Each row of a before or after table is a point. The points were changed in one or more steps. Then noise was added and the rows were shuffled. The steps act on columns, c1 being the first. Write out the steps. A step turns or swaps two columns, mirrors them in a line or flattens them onto one, adds a multiple of one to another, or multiplies or shifts one. Angles are multiples of 10 degrees, from the lower column toward the higher: turns from -170 to 170, lines from 10 to 170 but not 90. Use the fewest steps. Two steps may share a column if one is a turn and the other turns, adds or multiplies; they go together, in the order done. Otherwise the lowest column goes first.

Before (12 x 2):
[[-17  15]
 [ -1 -36]
 [ 35  28]
 [-33  10]
 [-16  -3]
 [ -1 -16]
 [ 19  17]
 [-17 -39]
 [ 17  41]
 [ 38  31]
 [  0 -30]
 [ 23  21]]
After, 12 rows:
[[ 54  28]
 [ 31  16]
 [-11 -15]
 [-20 -30]
 [-18  -2]
 [ -5  15]
 [-27 -37]
 [ 38  21]
 [ 46  41]
 [-27  10]
 [ 59  32]
 [-44 -40]]
Steps: add 0.7 times c2 to c1

Before:
[[ 20 -26  -6]
 [-28 -16   8]
 [ -2  19 -12]
 [-51  -9  -5]
 [ 11   9   0]
 [-38 -23  33]
 [ 26   2 -30]
 [ 10  -2 -25]
 [-12  17 -29]
 [ 34 -23  10]
 [-40  19   1]
 [  6 -19  38]
 [ -5 -30  30]]
After:
[[-32 -59  -5]
 [  9 -48  19]
 [-14 -45  34]
 [ -1  18  10]
 [ 22  -9   7]
 [ -9 -32 -28]
 [ 29   1  27]
 [ 30  32 -12]
 [-37 -37   9]
 [ 10  38  -4]
 [ -3  40 -40]
 [  3 -18 -52]
 [-37 -48 -39]]
Steps: turn c1 and c3 by 90 degrees; multiply c2 by 2

Before, 13 rows:
[[ 17 -28  34  34]
 [-26  28 -38 -42]
 [  5   6 -24 -43]
 [ -9 -59  18   8]
 [-46  46  -1 -14]
 [-55  28  -2 -58]
 [-47  11  18  30]
 [-10 -48 -38  -9]
 [ 16  -7 -27 -48]
 [-48  54   3 -33]
 [-37  33  10 -30]
 [ -3 -51  13  46]
 [-33  32   6 -12]]
After:
[[-12  48  -2 -45]
 [-29  39  13 -36]
 [  7 -55  18  -7]
 [-45  20 -35 -27]
 [-49 -17 -28  11]
 [ 43 -48  12  -4]
 [ -6 -57 -35 -10]
 [-56  26  -4 -56]
 [-45  -2 -23   3]
 [ 29  18  22 -43]
 [ 34 -18  34  16]
 [-32  52   4 -48]
 [-14  29   6 -29]]
Steps: swap c1 and c4; add 0.3 times c3 to c2

Before, 9 rows:
[[-31  44  35 -10  30 -17 -32   7]
 [ -1 -21 -15   8  47  13 -27 -46]
 [-50 -11  23 -32 -20  -8 -19  -8]
 [ 30   0  -1  13 -49   2 -32  23]
 [-33  21 -15  -2  17  47  37 -17]
 [ -1  12   2 -48   5  -3 -33 -12]
 [  1 -54  -3  -6 -24 -19  -7  38]
 [  1  42 -41  -4 -46 -29 -28  -4]
 [ 25 -32  12   7 -37 -20  15  10]]
After (9 x 8):
[[  5  46 -47   9 -28  11 -26 -47]
 [-59   1  15   6  25  20 -19 -10]
 [ 30 -24  12  -9  42 -10 -34  23]
 [ 22  11  28 -13  49  -2  18  10]
 [ -1 -60   3  -6  17 -47 -30  -1]
 [-26  -6 -58  20 -24  16  36 -16]
 [ -4  36  36  -8  46 -26  -6  37]
 [-31 -25  38  11 -45  20 -34   9]
 [-32  -8  -3 -38 -10   4 -34 -11]]
Steps: turn c1 and c4 by -40 degrees; turn c2 and c5 by -150 degrees; add -0.7 times c8 to c6; turn c3 and c6 by 60 degrees

Before:
[[  1  -6   3  -1 -28  60 -14  25 -12]
 [ 26  12   7 -15 -24 -12 -14  14  36]
 [-25  24  28  -6  -7  -8 -19  -3  -3]
 [-50  11  14  -8  -3 -28  10   5   8]
 [  8   9  -8 -13   1  35 -19  18   4]
 [ 25  13 -35  -2  -7  14  44 -38  11]
 [ 11   7  22  -8  -1 -21  14  25  12]
 [ 28  14 -18 -14 -15 -24  -7  21   0]
 [ 15 -14   6  35  -4 -26  12  11  36]
 [ 12 -28  -8 -23  -4 -19 -13   2  -8]]
After:
[[-29  -1   0 -23  -5 -20 -13   2  -8]
 [ 28  43  16  -2  -3 -28  10   5   8]
 [  3 -29  12 -13 -24 -12 -13  14  36]
 [  4 -28 -32 -14  -7  14  44 -38  11]
 [  6 -11  -3 -15   0  35 -19  18   4]
 [ -5   1   2   0 -28  59 -14  25 -13]
 [ 32  15  28   4  -8  -7 -18  -3  -3]
 [-19 -10  -6  35  -4 -27  12  12  36]
 [  4 -31 -12 -19 -15 -24  -7  21   0]
 [  2 -12  23  -1  -1 -21  14  26  12]]
Steps: turn c1 and c2 by -110 degrees; turn c3 and c4 by 20 degrees
